Each row is a point. The ring and each string are closed loops that go straight from each point to the next, and from the last back to the first. Before rounding, they use only three directions, however many columns there are. Count how often each string passes through the ring. Passing back the other way cancels.
In the rows, zero is written as 128.

Ring (10 x 4):
[[177 153 125 165]
 [189 164 106 134]
 [185 151 104 101]
 [162 138 117  78]
 [124 136 144  82]
 [ 94 126 172 102]
 [ 89  91 191 123]
 [114  61 189 143]
 [137  74 174 158]
 [163 124 144 171]]
String:
[[152  77 156 134]
 [139 124 152 140]
 [134 144 157 171]
 [150 132 160 209]
 [175 114 145 194]
 [175  83 139 130]
 [156 104 142 121]
 [153 145 136 138]
 [166  97 135 109]
 [200 123 101  94]
 [200 176  84  90]
 [167 191 105 107]
 [146 167 130 122]
 [160 117 130  95]
 [180 100 113  64]
 [197  90 102  50]
 [164 108 131 100]
 [155 152 129 124]
 [172 214 105 148]
 [149 138 140 132]
 [176 108 129 126]
 [189 117 126 156]
 [172 151 138 200]
 [143 165 152 201]
 [135 147 154 163]]
Times through: 1

Ring (8 x 9):
[[177  92 147 122 124 107 146 148 125]
 [192 117 149 137 137 128 136 138 152]
 [179 144 136 151 140 147 123 125 157]
 [149 158 119 154 135 153 114 116 143]
 [109 159 101 149 122 148 111 113 114]
 [ 95 129 100 136 107 125 121 124  82]
 [110 106 112 128 103 110 132 135  77]
 [149  84 136 118 110  98 146 149  96]]
String, 32 rows:
[[141 113 130 115 124 113 141 139 123]
 [187 105 151 124 134 116 144 145 146]
 [249  95 177 143 145 123 145 150 173]
 [236 103 168 151 141 129 138 145 163]
 [200 115 150 147 135 131 133 137 149]
 [233 121 163 157 146 141 131 137 174]
 [248 139 166 167 158 156 125 130 198]
 [171 155 132 151 143 153 119 120 163]
 [220 155 149 173 153 165 115 120 186]
 [134 176 111 152 140 162 109 109 151]
 [ 97 156 100 132 123 139 119 116 115]
 [135 133 119 138 123 132 125 127 119]
 [175 143 130 164 132 151 115 121 140]
 [144 168 111 172 131 164 103 108 133]
 [ 78 177  84 152 119 157 102 102 104]
 [ 66 172  79 147 113 151 104 104  92]
 [103 150  97 155 112 144 109 113  94]
 [ 90 143  94 147 107 136 113 116  83]
 [ 62 142  84 133 102 128 116 117  70]
 [ 51 143  82 119 104 123 121 118  73]
 [112 126 111 129 114 123 127 128  99]
 [151 106 129 139 114 118 132 137 102]
 [138 116 123 134 117 121 131 133 107]
 [161  83 137 134 108 104 140 147  91]
 [181  52 150 129 101  87 151 160  80]
 [153  58 140 115  99  83 153 158  74]
 [ 99 103 112 108 106 101 141 139  82]
 [125 115 120 123 115 115 135 135 103]
 [164 102 137 132 120 115 138 141 116]
 [225  63 171 131 123  98 154 161 127]
 [221  61 172 121 125  93 159 164 131]
 [171  92 146 115 124 104 149 149 126]]
Times through: 3

Ring:
[[164 136 134 227 121 153 137 142 155 119 167 163 170 133]
 [175 103 128 200 116 145 144 114 181 153 184 141 153 129]
 [162  83 122 145 123 132 140  92 184 174 177 116 122 125]
 [120  91 119  73 142 114 125  86 150 165 133  95  83 122]
 [104 112 116  55 129  99 120  91 107 137  89  90  75 139]
 [112 127 115  74 103  92 124  98  83 113  68  96  87 159]
 [129 149 119 129  82  99 130 118  69  86  63 118 119 174]
 [136 165 127 179  93 120 129 142  78  74  83 146 148 166]
 [146 163 136 223 119 148 129 157 118  88 132 169 171 142]]
String:
[[143  53 115  67 138 115 135  61 194 207 172  80  77 114]
 [150  69 111  77 103 100 140  63 157 179 137  80  84 142]
 [133 112 120 113 116 114 130 101 128 137 118 110 107 141]
 [105 137 128 113 150 126 115 125 117 119 112 126 108 125]
 [ 73 143 121  45 148 101 105 113  75 107  60 101  72 135]
 [142 121 105  84  41  68 141  81  57 101  39  81  93 200]
 [156 129 110 128  40  82 145  95  67  95  57 100 118 198]
 [131 137 124 141 109 117 128 121 105 108 102 126 124 151]
 [ 95 172 131 133 141 125 111 148  77  78  78 142 122 139]
 [133 168 121 155  70 101 131 132  50  63  50 131 135 185]
 [156 150 114 156  37  88 144 113  53  73  49 117 134 203]
 [143 134 119 139  82 104 135 111  91 103  86 118 123 169]
 [115 141 126 126 131 122 120 125 107 110 104 128 116 138]
 [ 88 144 119  62 126  96 112 112  69 100  55 102  82 149]
 [102 110 110  28 107  80 122  79  83 130  59  74  61 157]
 [146  83 107  71  81  86 141  65 123 156 101  75  82 162]
 [143 103 118 115 107 111 135  94 134 144 123 106 107 145]
 [ 96 119 129  89 176 132 111 115 143 145 134 119  93 104]
 [118  93 125  93 167 132 121  98 173 172 161 110  93 103]
 [178  42 115 116 116 123 149  59 217 216 200  90 102 121]
 [196  52 112 143  81 115 158  62 197 196 184  95 119 145]
 [140 110 124 136 126 127 131 108 147 143 141 121 119 131]
 [104 117 131 107 179 140 113 119 156 149 150 126 103 100]]
Times through: 5

Ring (10 x 14):
[[121  65 123  80 147  94  92 120 141 123 102 140 141 133]
 [130  89 116  89 165 101  99 126 138 130 101 143 142 127]
 [146 132 110 130 175 115 120 133 126 148 115 150 146 113]
 [151 151 109 158 168 124 135 133 120 156 129 152 149 106]
 [148 165 114 196 143 133 156 128 114 162 152 153 154  98]
 [143 150 122 211 113 133 161 119 111 160 167 150 156  98]
 [140 119 130 201  92 124 150 113 111 153 169 146 155 104]
 [136  82 134 170  84 111 129 109 115 142 158 142 151 114]
 [129  57 135 135  91 100 110 108 123 132 141 139 147 124]
 [120  47 132  98 113  93  96 111 135 122 119 137 143 132]]
String (25 x 14):
[[170 119 127 218  91 123 144 118  92 166 176 149 155  98]
 [138 107 126 169 110 116 134 116 118 147 150 145 151 111]
 [108 106 133 166  95 119 146 107 133 136 154 141 153 115]
 [125  77 138 170  73 111 133 104 120 138 161 140 152 116]
 [165  44 136 160  74  97 102 111  99 145 156 141 148 117]
 [153  64 129 143 104 100 105 116 111 142 140 142 147 119]
 [162   7 137 112  85  81  74 111 106 132 133 137 142 130]
 [137  69 128 124 117 100 105 116 124 135 129 141 146 123]
 [104  91 128 121 123 109 124 112 143 126 126 140 148 125]
 [ 85  53 132  70 127  94 100 108 159 107 104 135 143 140]
 [127  25 125  43 148  78  63 120 141 114  86 136 136 143]
 [101  66 123  63 154  94  94 118 155 114  93 138 141 138]
 [107 100 123 110 143 109 120 118 145 127 116 142 146 125]
 [137 101 120 130 141 109 116 123 126 140 125 145 146 118]
 [162 101 108 101 183 102  93 137 121 145 100 148 141 120]
 [168 127 101 105 206 108  99 145 121 151  95 152 141 115]
 [119 142 113 130 170 121 134 127 140 140 117 148 148 115]
 [125 159 110 146 173 127 143 130 136 147 123 150 149 110]
 [168 181 102 180 185 132 145 141 111 169 133 157 150  96]
 [130 177 112 182 158 136 161 128 127 156 142 152 154 101]
 [115 132 122 156 133 123 145 118 135 141 139 146 151 113]
 [128 132 121 166 131 123 143 120 127 146 143 147 152 110]
 [103 143 125 170 124 129 159 114 139 140 147 145 154 111]
 [129 125 124 169 122 122 143 118 124 146 147 146 152 110]
 [173 135 123 226 100 128 151 121  92 170 177 151 156  94]]
Times through: 0
